Every row gives one point. To make a cloud, some directions were put in groups of two or more. Within a group, all points are equally far from the middle, so they leave a hole (a ring in 2 directions, a hollow ball in 3). The other directions are filled evenly. Then the cloud was stretched, turned, moved and blurred a little. Count the holes, and give their numbers of directions, smallest first.

Cloud, 14 rows:
[[-37  41]
 [-47  27]
 [-28 -28]
 [-12 -34]
 [ 28  47]
 [ 39   0]
 [-13  56]
 [-44 -12]
 [-50   3]
 [-28  51]
 [ 36  35]
 [  1 -33]
 [  6 -32]
 [ 27 -19]]
Holes: 1 (2)

Cloud (14 x 2):
[[-31  41]
 [-40   2]
 [ 40 -23]
 [-41  12]
 [ 47 -12]
 [ 41  37]
 [-33 -14]
 [ 46 -13]
 [-18  51]
 [-15  52]
 [-10 -32]
 [-38  31]
 [-30 -18]
 [ 52   7]]
Holes: 1 (2)

Cloud:
[[  4  44 -22]
 [ 33 -21  49]
 [  2 -53  30]
 [-39  12  31]
 [ 61  -6  12]
 [ -5   0  55]
 [ 18 -36 -36]
 [ 53  25  12]
 [ 19   2 -44]
 [ 42  13  45]
 [ -4 -27  49]
 [-52  -4   7]
 [ 19 -23  53]
 [ 54 -30  16]
 [-44  27   1]
 [-36 -23  30]
 [ 12 -24 -44]
 [-37 -42  -5]
 [ 25 -29  49]
 [ 53 -24  30]
 [ 24 -38  44]
 [-35  29  22]]
Holes: 1 (3)

Cloud:
[[  2  60  -6]
 [-31  -3  47]
 [ 32 -37  14]
 [ 14   2  50]
 [ -3 -43  32]
 [-42  41  15]
 [ 44 -22 -17]
 [-41  46   3]
 [-40 -35  20]
 [ 18 -49  10]
 [-21  57 -12]
 [-29 -38  30]
 [ 14 -49 -20]
 [ 10  52  23]
 [-24  56 -11]
 [-29 -45  17]
 [-42  45   3]
 [  9  58 -10]
 [ -5  58  15]
 [ 42  -5  25]
 [-19  58   3]]
Holes: 1 (3)

Cloud:
[[-61  -4  -2 -13]
 [ 41  -8 -29  37]
 [-21 -16 -25  62]
 [-34  -1  35  59]
 [ 27 -18 -42  39]
 [-49 -31  41   7]
 [ 10 -34 -42 -23]
 [-35  -2  12  64]
 [ 12 -34 -37 -25]
 [ -2  24  16 -39]
 [-48 -24  49  11]
 [ 45  -8 -19  39]
 [ 17  13  67  19]
 [  9 -24 -55  -2]
 [-17  10  71  22]
 [ 17  33  47  38]
 [-50  31 -15   9]
 [-41  29 -11  42]
 [-60  -4 -13  -9]
 [-23  45  -3 -11]
 [-51  12  20 -23]
 [-28 -59  -1 -12]
 [ 49   3   7  38]
 [ 32 -47  13  38]
 [ 35 -12  53  -8]
 [ 35  35  -5  26]
 [  9   8  70   2]
 [-22 -58  26  26]
 [ 18 -37 -11  55]
 [ 24  31  44  36]]
Holes: 2 (2, 2)

Cloud, 26 rows:
[[-54 -17   8  24]
 [ 14 -37  36  30]
 [  6  21  69  29]
 [ 49  74   6   7]
 [ 39  -1 -44   9]
 [ 36 -16  29  52]
 [ 17   8 -55  -1]
 [ 57  63   4  28]
 [ -2 -28 -26  48]
 [ 10 -31  38  -2]
 [-11  28 -45 -22]
 [ 26  85   5  -3]
 [ 16 -20 -36  41]
 [ 26  78  -5  35]
 [-18 -32  10 -16]
 [  0  -4 -47  39]
 [ 47  47  16  54]
 [ 26  -8  14 -33]
 [ 38   5  15 -32]
 [  0   9 -40 -30]
 [-51  -9   6  -6]
 [-51  26  34  32]
 [ 26 -33  12  48]
 [ -3  -9 -16 -36]
 [-10  47 -46  28]
 [ 18   7 -48 -17]]
Holes: 2 (2, 2)

Cloud, 27 rows:
[[-32  62 -58  23]
 [-22  36  37 -40]
 [ 19  29 -49  -9]
 [-33  67 -21   5]
 [ 55 -29  14   8]
 [ -5  41  40   8]
 [-36   0 -29   9]
 [ 38  27 -27  28]
 [ -8  43 -29  10]
 [  2  64   5  34]
 [ -4  54 -54  36]
 [ 39  10 -33   2]
 [ -8 -36   9  39]
 [ 31   3  15 -59]
 [-56  37 -11 -13]
 [-48  21  22 -46]
 [-58   6  40 -15]
 [ -2   8  38  49]
 [ 27   3  52  -8]
 [-24  75 -55  37]
 [ 10  37  39  37]
 [ 17  12  -9  -8]
 [ 11  -1  37  33]
 [-24 -35 -17   7]
 [ 35 -27  12  -9]
 [-32  39 -10  23]
 [-28  55 -21  54]]
Holes: 0

Cloud:
[[ 66  38   2   4 -40 -12]
 [ 11  22 -27  28 -43  57]
 [ 25  -8  45  -8   5  57]
 [ 44  25 -13  10  59  28]
 [-19  40 -44  34  39  18]
 [-21   6 -18  20  46 -43]
 [-21  31 -43  33  32  39]
 [ 60 -17  -7  33 -16  48]
 [-58   2   6 -17  12  31]
 [ 28 -10  52 -10  -3  51]
 [-14  47  46   9   3 -30]
 [ -4  38  47  30   7 -24]
 [ 55 -37  25  25   2  33]
 [ -9   6 -81 -12  16 -16]
 [ 35 -46 -50   0  -5  33]
 [ 64 -12 -15   7 -41  34]
 [-31 -37  37  -8 -24 -16]
 [ -5  37 -54  23  -2  57]
 [ 41  -3  24 -19  48 -39]
 [ 39  27 -14  11  57  36]
 [-54  25 -24 -46 -13  19]
 [ 30 -18  40 -18   8  52]
 [ 42   7  26  57 -12  22]
 [ 15  27  44  48   2  -9]
 [ 51  42  -6  37 -36  -5]
 [-12  21  19  10  22  63]
 [ 42  52 -34 -42   5  25]
 [-40 -17  42   4 -29  -2]
 [-34  20 -28 -59   9 -30]
 [-25 -36 -50  21  12  28]
 [-41  59 -16 -39   1 -12]
 [ 70  -7 -28  13   1 -39]
 [ 53 -13  63   3  -1  -8]
 [ 68  21   2  30  38 -17]
 [ 53  15  56  18  15 -14]
 [-22  -1 -46  27 -40  36]
 [ 31 -37 -14 -36 -50   7]
 [-19  21 -54  29  -6  52]
 [-36  62 -23 -35  -4 -19]
 [-12  18 -39  39   4  60]
 [ 42  69 -32  17  -2  -7]
 [ 23  39   5   6  57  33]
 [ 10  22  27  60  -4  -9]
 [ 28  16 -26 -71  12   2]
 [ 19  32  19 -50  24  40]
 [ 27 -37 -26  -9 -51 -23]
 [ 39  43  29  22  41 -10]]
Holes: 3 (2, 2, 2)

Cloud (47 x 6):
[[ 13  -1  -6  55 -60  -1]
 [ -1  -5  -7  50 -65  -4]
 [-71  11  26 -11 -35 -10]
 [ 41  36 -27   6  19 -13]
 [ 13 -61  12  33 -22 -19]
 [ -6  59  23  79   5  -3]
 [-70  43 -14  23  31  20]
 [  3 -14  48 -23 -18   4]
 [ 12 -49  11 -19 -14 -12]
 [ 25  40  16  79  32   0]
 [-33 -17 -57  11  -5  36]
 [ -1  24  16  15  23  60]
 [ 15  32   9   6  60 -15]
 [-35 -25  15  47  19  54]
 [-70  21  -7  38  38  33]
 [-51  60  -4  58  15  22]
 [ 29  -2  38  54  14 -49]
 [ 14  17 -36  32 -25  45]
 [ 10  14   3  -4  10  57]
 [ -9  19  20   9  40  51]
 [-42  52   2   2   4 -46]
 [-49 -15  -1 -21 -49  -6]
 [-11   0 -35  57 -42  27]
 [ 25 -20  17  50 -24  41]
 [ 45  10 -17  63  39   6]
 [ 17  25 -33 -12 -24 -25]
 [-52  -5  22  26 -63   4]
 [-41  56 -29  47  30   1]
 [-16   3 -52 -12 -18 -12]
 [-32 -42  12 -28 -11   3]
 [-52  53 -10  66  20  11]
 [-14 -10 -15  47 -45 -46]
 [-34   0 -50  15 -18  45]
 [ -9  50  17   9  21  48]
 [ 28 -49  12  26 -12 -36]
 [ 17 -53   6  12 -11 -37]
 [-67  51  -3  -5  17   3]
 [-73  38  -9   4  26  19]
 [ 43  -7  26  36  -1 -54]
 [ 14  56  11  71  29   7]
 [-72  29  -5  -1  32  14]
 [ -7  43  23 -12  21  37]
 [-15   1  61  31  23 -39]
 [ -6  35  23   2  59  13]
 [ -6 -52  19  48 -15  29]
 [-55 -36  28  44 -20  20]
 [ 41 -15  21  23 -48 -19]]
Holes: 3 (2, 2, 2)

Cloud (46 x 6):
[[ 15  13  -5 -17 -53   1]
 [ 53 -24  -4  26  55  13]
 [ -3   6  15 -38 -28 -41]
 [ -9   0  24  50  50  16]
 [ -1 -43 -38 -39   5 -27]
 [ 40  33 -37   0  40  -2]
 [-27  27 -14 -38  30 -39]
 [ -7 -43  -9  73  23  10]
 [ 25 -11  34 -43  42 -14]
 [ -7 -58 -21  18  47 -35]
 [-35 -38 -11  14  -4 -72]
 [-24 -50  11 -13  29 -58]
 [ -9  11 -19 -17  69 -16]
 [-28 -51   8 -33  24  -2]
 [-35 -42  22 -16   7  15]
 [ 25   1  11 -49 -17 -47]
 [ 32 -15   8 -36  49 -37]
 [ 28 -26  -9 -49  -9  16]
 [-26  15 -49  -6  31 -42]
 [ 14 -24 -28  84   1  -2]
 [ 16 -48 -14  77   4  -4]
 [ 46 -52  24  42 -15  -7]
 [ 42  -1  53  -3  32 -20]
 [-52 -12 -29  50   1 -23]
 [ 61 -11 -18  64 -32  -4]
 [-29 -30 -17  33  42 -59]
 [ 66  14 -19 -33  14 -17]
 [ 61 -31   2  61  15  14]
 [ 32 -34  24 -39   4  19]
 [-27 -25  -9  33 -41  11]
 [-38 -28 -10  28  40  35]
 [-35  10 -21  39  34 -52]
 [  2  40 -18   5   6 -67]
 [ 23  30 -46  30  -9 -52]
 [ 14  10 -26  43  62  -2]
 [ 22 -19 -54 -31  16 -16]
 [ 20 -54 -36  50 -11  25]
 [-37  17 -21  46   8 -46]
 [ 28 -53   0 -12  49 -19]
 [ 47 -37 -14  73  -6 -11]
 [ -4  29 -11 -24  29 -64]
 [ 31 -65 -24  52  -3  -6]
 [ 35 -54 -15  -7 -40 -28]
 [ 28 -11  20  24  55 -49]
 [ 30 -11 -19  53 -36 -55]
 [-42 -33   8 -10 -21   0]]
Holes: 1 (6)

Cloud (79 x 8):
[[ 38 -13  -9  -5  14  59 -13 -33]
 [ 11 -48  10 -12   2 -51 -24 -41]
 [-58   1  -1 -22   6 -36 -48 -17]
 [-26  16  25  71   0   4  37  13]
 [-20   5 -19 -62 -18 -21 -19 -21]
 [-36  -4  -4  14  -4 -58  51  41]
 [-34 -19  32  34 -21  -9 -47  16]
 [ 10 -11  -3 -22  76  -5  -3 -45]
 [ 10 -24 -13 -56  40   2  24 -47]
 [ -3 -29  13  41  30 -23 -44  71]
 [-16 -25 -50   3 -55  26   6  55]
 [-27   3 -42 -10 -11 -42 -45  60]
 [ 29 -17 -36 -14 -13 -35  69 -45]
 [-40  -8 -53  19  30 -15  64 -12]
 [-47 -10 -36 -49   1  -1 -18  15]
 [-31  25  42 -13 -19 -52  28 -10]
 [-12  -7  -3  73 -19   7  59   9]
 [ 47  40 -26  43  10 -17  -8 -40]
 [ 10  30  34 -20  22 -10 -57  21]
 [-56 -36  12 -22  20  23  14  11]
 [ 39  13  -8  69  31   2   1 -23]
 [-46 -22  35  31 -13 -58 -11 -11]
 [ 24  38  51   8  19 -38  -3 -18]
 [-32 -23 -32   8 -36 -62  -6  30]
 [-17 -15 -23  72 -42 -33  10 -49]
 [  3  52  -8 -30  56 -26   3   7]
 [-51 -13  50  21 -31 -38   1 -19]
 [ 39  17 -35  21  15  20  70 -46]
 [-24  -7  -9 -65   4  14  23  58]
 [-15  20   6  27  27  55  10  80]
 [ 18  35 -46 -23  18  51  19 -35]
 [ 58 -25 -15  -6  -6  61  25  25]
 [-48  23 -41 -16  46  -7   5  19]
 [-14 -28 -77  20  18  30  -6  24]
 [ 58  22 -60  23  28 -31  -5  28]
 [  5  -3 -15 -62   8 -22 -28 -44]
 [ 26   3 -24   0 -15 -73  16 -63]
 [  3  22  11 -36  -3 -45 -45  44]
 [ -7 -33 -37   8  54 -27 -29  63]
 [ 48 -11  18  31  46  20  38  45]
 [-20  33 -43  54  15  16 -10  34]
 [ 25   1  44   3   8 -47 -26 -46]
 [-23 -15  21  48  38 -51  -3   0]
 [-10  40 -18 -36  22 -40 -43 -25]
 [-34  -9  11   8  28  55 -20  47]
 [ 59  -7  38  22 -18  -5  39  25]
 [  6 -55 -12 -34  -2 -35  18 -57]
 [-21  17  32 -21  14  12  53  60]
 [-36 -67  -1 -16 -10 -18 -13  23]
 [ 18   5 -23 -66  47  11   8  13]
 [-11 -41 -49  -9  59  -8   5   1]
 [  2  -6 -69  50  13 -27 -25  45]
 [-37  10   5  16 -24  52  51 -23]
 [  8  62 -32  -2  11  -7  67 -49]
 [-20   6  -6   1 -35  46 -38   9]
 [-18   7  54 -11 -40 -13 -10   7]
 [-24 -51 -54   0 -27 -17  50   8]
 [ -2 -44  -2 -22  59   5  -2 -48]
 [  9 -64   3  24  -5  27 -45  50]
 [-10  14  38 -16  -4  40  49  50]
 [ -2 -30 -72  25  14  31  46  34]
 [  0  -1 -27 -58 -41 -23   2  52]
 [ 14   4 -55 -38  22  19  26 -76]
 [-33 -19   6 -32 -38 -38  -2  50]
 [-10  15 -51  66  -2 -29   9  39]
 [ 19  20  18 -30  47 -12  57 -13]
 [-51   0   7 -41  16   6  48   3]
 [-27 -31 -65 -13 -33  18  11  44]
 [ 28  -1  31 -18  -4 -56  39 -21]
 [ 53  21 -32   2 -42 -31  33   7]
 [ 33 -21 -16  14 -40   8  16 -78]
 [  1 -53 -21  -2 -19 -62  31 -47]
 [ 31   6  29 -32   2 -30  57  20]
 [-12  37   3 -37  26 -15  59  24]
 [ 19  37  30 -23  49  26  21  46]
 [ 51 -26 -25  57 -41 -22  10  21]
 [ 21 -36 -10  31  -9  20 -35 -65]
 [  5 -41 -68  30 -14   9 -39  29]
 [ 20  -8 -45  31   9 -43  74 -35]]
Holes: 3 (2, 2, 3)

Cloud:
[[ -8 -11  59  16  14 -47 -48  21]
 [  1 -58  53 -15  28  23  32 -22]
 [ 26  47 -28  43  -7   5  52 -18]
 [-43  41  26  -1  62 -40   9 -20]
 [  5 -48  44  37  -8  -6  21  63]
 [ 14  17 -17  26   1  42   2 -55]
 [ 12  47  21 -25   2  -4 -30 -54]
 [ -5  35 -23  25  69  11   5  16]
 [-41 -11 -24  37 -47  -2  15 -30]
 [-32  29  41  60  38 -38  21 -37]
 [-71 -18  -5  40   2   1  26  40]
 [ 55  12 -13  24  48 -48  -9  20]
 [-54   3 -53  -5   0 -21  -6   8]
 [-10 -62 -38   2  -3 -11  19  52]
 [-33 -48 -52  26  24   3   6  20]
 [ -8 -83  43  34  -6  -1 -24 -29]
 [  0  17  35 -42   5  22 -20  31]
 [ 12 -54  31  49  -1 -11  41  58]
 [  9  -3  58 -13 -14 -40 -47 -21]
 [-25 -83  32  44 -16  22  15 -12]
 [-65   8  38  14  -9   2 -29 -12]
 [ 16 -22 -27  13 -22 -59  55 -20]
 [  2  41  63  29   1 -37 -22 -41]
 [-39  17  19 -29   4  14 -28 -46]
 [ -9 -53  22 -50  -9  -4   6  32]
 [  7   3  41  28 -61   9   2   6]
 [ -3 -88   1  41   3  17 -13  -8]
 [ 35 -13  23  46  18 -35 -56 -22]
 [ 26  50  34 -33  32   1  29  33]
 [  5  14 -19  67  12  -5  53 -41]
 [ -7  58  57   9  34 -19  37  12]
 [ 69 -24  26  -7  36  -6  34 -23]
 [ -3  12  54  24  23  61  14 -14]
 [ 40  41  31  45  29  19  23 -43]
 [-30 -31 -14  58  58 -34   3 -14]
 [ -8 -44 -35  27   2  49  41  -7]
 [-22  24  44 -24 -17  36   1 -15]
 [-28 -36  42  -1  13 -50 -10 -63]
 [-58  11  34  16 -28   0 -23 -18]
 [-52   9  42  42   3 -11 -34 -40]
 [ -5   7 -20  60  11  15 -30  37]
 [ 13  33  11 -31 -38 -11 -25 -14]
 [-30 -79  41  17 -26   5  18  15]
 [ 44  35  70   1  28 -38  18 -12]
 [  9  58  28  15 -25 -16  56   9]
 [-12 -31  41  15  67  -7  50 -11]
 [ -7  26 -41   5  13  41  31  40]
 [-55 -57 -31  26 -16 -13   8  25]
 [-19 -81  30  46  -8   7  -7 -41]
 [-61 -13  25  16  48 -23 -27 -35]
 [-42   1  -9  60   8  25  41  44]
 [ -8 -60  20  55  10 -33  -4  52]
 [  0 -36 -26  37  -4  30  71  -4]
 [-22  21   0 -20 -27  16 -15  40]
 [ 47   4  78   9   0 -29  12 -32]
 [-10  16 -32  -5 -23  40  51  -3]
 [ -7   3  -9  66 -29  28  23 -39]
 [ 36 -26 -27 -20 -11 -46  14 -40]
 [-10  -5  16  61  -8  -1 -17  60]
 [  7  26  66  47 -19  17  27 -27]
 [ -6 -69  40  47  -2  19  54  -9]
 [ 54 -20  -1  57  34 -40  31  27]
 [-48  42   0 -15   0 -44 -14 -26]
 [ -4  40  32  25 -36   8  56   1]
 [-12 -12 -15  50 -21 -36  69 -25]
 [  5 -53  65 -15 -30   1   0   3]
 [  9 -33  18  26  46 -53   0 -60]
 [  7   0 -18  44  -2  46 -29  13]
 [ -8 -37 -47 -17  28 -48  -3  24]
 [ 27  11  63  56 -19  22  12 -24]
 [ 68  -7  23  48  25 -44   3 -28]
 [ 34 -26 -24  -8  41  -4  63  -5]
 [ 51 -49  30  38  34  11  37  12]
 [ -9 -63  60 -13 -19  -9 -20  -7]
 [  7   9  59   9  24 -74 -25  11]
 [ -1 -50 -22  32   4  -3  70  39]
 [ -3 -23  32 -34  50  -3  58 -12]
 [ 27 -56  10  51  21   3  15  52]
 [ 38 -22  -8  -5  17   7 -56   9]]
Holes: 3 (2, 3, 3)
